Every row gives one point. Each table stands for the endless flat space through its points: a line for two points, a plane for three, and so on. The two share one point or none. Which?

First:
[[-17,-15,14],
[-16,-14,19]]
Second:
[[-28,-35,13],
[-22,-23,7]]
They share: [-19,-17,4]

First:
[[-24,10,-13,-36,-8,6,-17,-4],
[-20,10,-8,-30,-2,10,-18,0]]
Second:
[[-7,11,3,-27,4,16,-15,11],
[-17,11,8,-7,9,21,-20,1]]
They share: no point

First:
[[-2,-13,-34,-9,6,3,6,-5,-15,14,11,-23],
[-24,-25,-10,11,18,-15,-10,-11,5,-4,23,-41],
[9,1,-18,19,14,2,10,-31,-20,-9,19,-2]]
Second:
[[5,-1,-10,13,26,-6,0,-19,2,-13,23,-14],
[-15,-21,-26,9,2,-2,4,-19,-22,7,15,-26]]
They share: [-5,-11,-18,11,14,-4,2,-19,-10,-3,19,-20]

First:
[[-3,-18,-6,-13,-3,12,-3,-29,-2,-25,-6,0,14,19,-24,-12,-29,9,20,-5],
[-13,7,9,-8,-13,2,7,-4,3,-15,4,-20,24,4,-9,-22,1,14,0,0]]
Second:
[[-6,8,15,4,2,2,13,-28,-16,-34,-6,-17,14,3,-38,-30,-33,18,16,-24],
[-7,5,11,-1,-2,4,9,-24,-11,-29,-5,-15,16,5,-32,-27,-27,15,13,-18]]
They share: no point

First:
[[15,-26,8,-29,5,-23,-7,-4,1,18,-5,-49,-23,13,2,34,2,27,-8,29,-19,27,-25,23],
[16,-24,12,-30,7,-24,-4,0,5,20,-10,-44,-25,9,-1,29,5,24,-13,34,-23,28,-20,26],
[5,-10,20,-2,5,-1,-11,27,-5,14,10,-5,2,-7,4,16,-23,15,-11,4,-7,11,-13,8],
[-3,-22,27,-21,23,-22,4,13,13,33,-16,-23,-19,-12,9,8,7,17,-13,39,-20,11,-23,16]]
Second:
[[1,-11,11,-12,10,-4,-1,26,16,9,-4,-2,1,8,-18,23,-14,41,-39,14,-20,4,-7,23],
[10,-14,-1,-6,4,-16,8,14,10,-3,14,-14,1,5,-15,32,1,26,-24,20,-5,16,-4,17],
[21,-19,31,-20,10,0,-21,30,0,29,-24,-14,-19,0,2,7,-30,21,-15,22,-28,24,-11,23]]
They share: no point

First:
[[-11,-11,-8,-3,-23,-24,2,-7,6,12,11,-24,-11,4,3,3,5,-4,-9,2,8,6,-30,2],
[-7,-27,-28,21,-7,-8,-14,17,22,-4,19,-20,-19,-16,3,-17,25,12,-5,26,0,-10,-6,-18],
[-8,-8,0,-9,-30,-33,12,-18,-6,23,5,-31,-10,17,1,16,1,-7,-11,-12,14,19,-44,12]]
Second:
[[-27,-12,7,-17,-30,-13,-13,-8,15,1,12,-12,-5,7,13,4,-8,-15,-21,28,0,7,-16,15],
[-15,-4,-17,-13,-14,-21,-1,-8,19,-3,16,-16,-9,-17,9,-16,4,-3,-5,4,0,-9,-20,-9]]
They share: no point

First:
[[13,6,-10,0,-14,23,11,-3,13,16,14,-5,0,-12,-7,14,-10,4,-12,-8,3,-21,-25,-18],
[-9,0,-3,16,-7,23,8,-2,27,18,31,-27,20,6,-5,22,-23,2,5,-27,18,-32,-5,4],
[12,8,-14,-2,-13,28,22,5,15,12,15,-6,-5,-8,-16,18,-9,8,-16,-10,3,-24,-30,-17]]
Second:
[[1,-8,-12,4,-5,5,-6,-13,6,6,13,-8,9,-26,11,20,2,1,-14,-8,-4,-19,-26,-23],
[-4,-14,-15,6,-1,1,-9,-12,5,1,12,-11,12,-30,14,24,7,4,-16,-10,-5,-19,-29,-25]]
They share: no point
